Rows are points. The ring and each string are closed loops that go straight from each point to the next, and from the last back to the first. Before rounding, they use only three directions, however many columns there are. How many times does the string pass through the ring? Passing back the other way cancels.

Ring, 7 rows:
[[-10  35 -10]
 [-18  62   8]
 [-11  56  38]
 [ 19  13  48]
 [ 43  -1  35]
 [ 49  -4  11]
 [ 19   4 -14]]
String (26 x 3):
[[  4  -9  58]
 [  6   2  39]
 [ 18  26  30]
 [ 33  31  46]
 [ 45   5  59]
 [ 47 -26  50]
 [ 38 -25  31]
 [ 39 -25  20]
 [ 17   2  14]
 [ 33  22   9]
 [ 41  20  -3]
 [ 37   4 -19]
 [ 22 -17 -30]
 [  5 -20 -12]
 [  9   3   4]
 [ 27  27  -4]
 [ 41  25 -13]
 [ 57   8 -18]
 [ 57 -25  -9]
 [ 38 -21  10]
 [ 26   1  18]
 [ 30  26  22]
 [ 49  22  38]
 [ 46  22  51]
 [ 33  29  48]
 [ 23  11  69]]
Times through: 4
String, 28 rows:
[[  6 -15 -36]
 [ -2  -4 -14]
 [  3  11   9]
 [ 11  46   2]
 [-17  67 -16]
 [-25  94  -8]
 [ -6  85  11]
 [  0  44  18]
 [-10  28  23]
 [-25  43  36]
 [-27  76  55]
 [  0  69  41]
 [  8  42  27]
 [ -2  31  30]
 [ -5  31  29]
 [ 10  55  24]
 [-13  95  31]
 [-30  81  21]
 [-29  53  10]
 [-38  70  -8]
 [-11  63 -11]
 [ 12  51   0]
 [  3  33 -21]
 [ -3  -6 -39]
 [  3 -16 -26]
 [ 22   4 -28]
 [ 28  27 -13]
 [ 23   0 -35]]
Times through: 0

Ring (6 x 4):
[[ 49   4 -18   4]
 [ 52  20 -39  23]
 [ 11  42 -35  45]
 [-18  38 -14  39]
 [-17  27  11  22]
 [ 16  10  16   3]]
String, 31 rows:
[[ 48  38 -11  31]
 [ 76  35 -26  29]
 [ 78  19 -48  21]
 [ 51   7 -55  16]
 [ 31  10 -44  17]
 [ 35  23 -23  23]
 [ 63  36 -21  30]
 [ 48  41 -12  33]
 [ 21  21 -28  24]
 [ 19  18 -61  31]
 [ 22  48 -52  53]
 [ 10  59 -35  60]
 [-11  30 -51  41]
 [  1  15 -37  24]
 [  2  38  -5  34]
 [-11  56  22  44]
 [-33  48  17  41]
 [-41  33   5  33]
 [-24  10 -30  20]
 [ -1  23 -12  24]
 [  7  36   7  29]
 [-28  53  31  41]
 [-40  55  19  47]
 [-13  54  12  45]
 [  9  39  -3  34]
 [ 14  35  -8  31]
 [ 11  54 -14  49]
 [ 23  65 -27  61]
 [ 26  38 -55  45]
 [ 20  15 -53  26]
 [ 27  25 -26  26]]
Times through: 3
String (28 x 4):
[[ 10  10 -15  12]
 [ 25  24  16  14]
 [ 43  22  43   3]
 [ 55  -2  25 -14]
 [ 36 -17 -31  -9]
 [ 26   3 -30   9]
 [ 29  22 -11  19]
 [ 61  20 -10  14]
 [ 83  11 -38  10]
 [ 48   5 -58  15]
 [ 25   8 -50  18]
 [ 32  27 -25  27]
 [ 46  46 -16  39]
 [ 46  53 -38  51]
 [ 21  35 -58  44]
 [  6  19 -54  31]
 [ 16  29 -16  28]
 [  9  61  -2  52]
 [-11  65  -5  59]
 [-29  40 -29  46]
 [-39  46 -11  47]
 [-24  21 -26  28]
 [ -8  12 -31  20]
 [ -2  18 -17  21]
 [  3  38  26  26]
 [ -8  35  46  19]
 [-12  17  37   6]
 [ -4   1  -1   2]]
Times through: 5
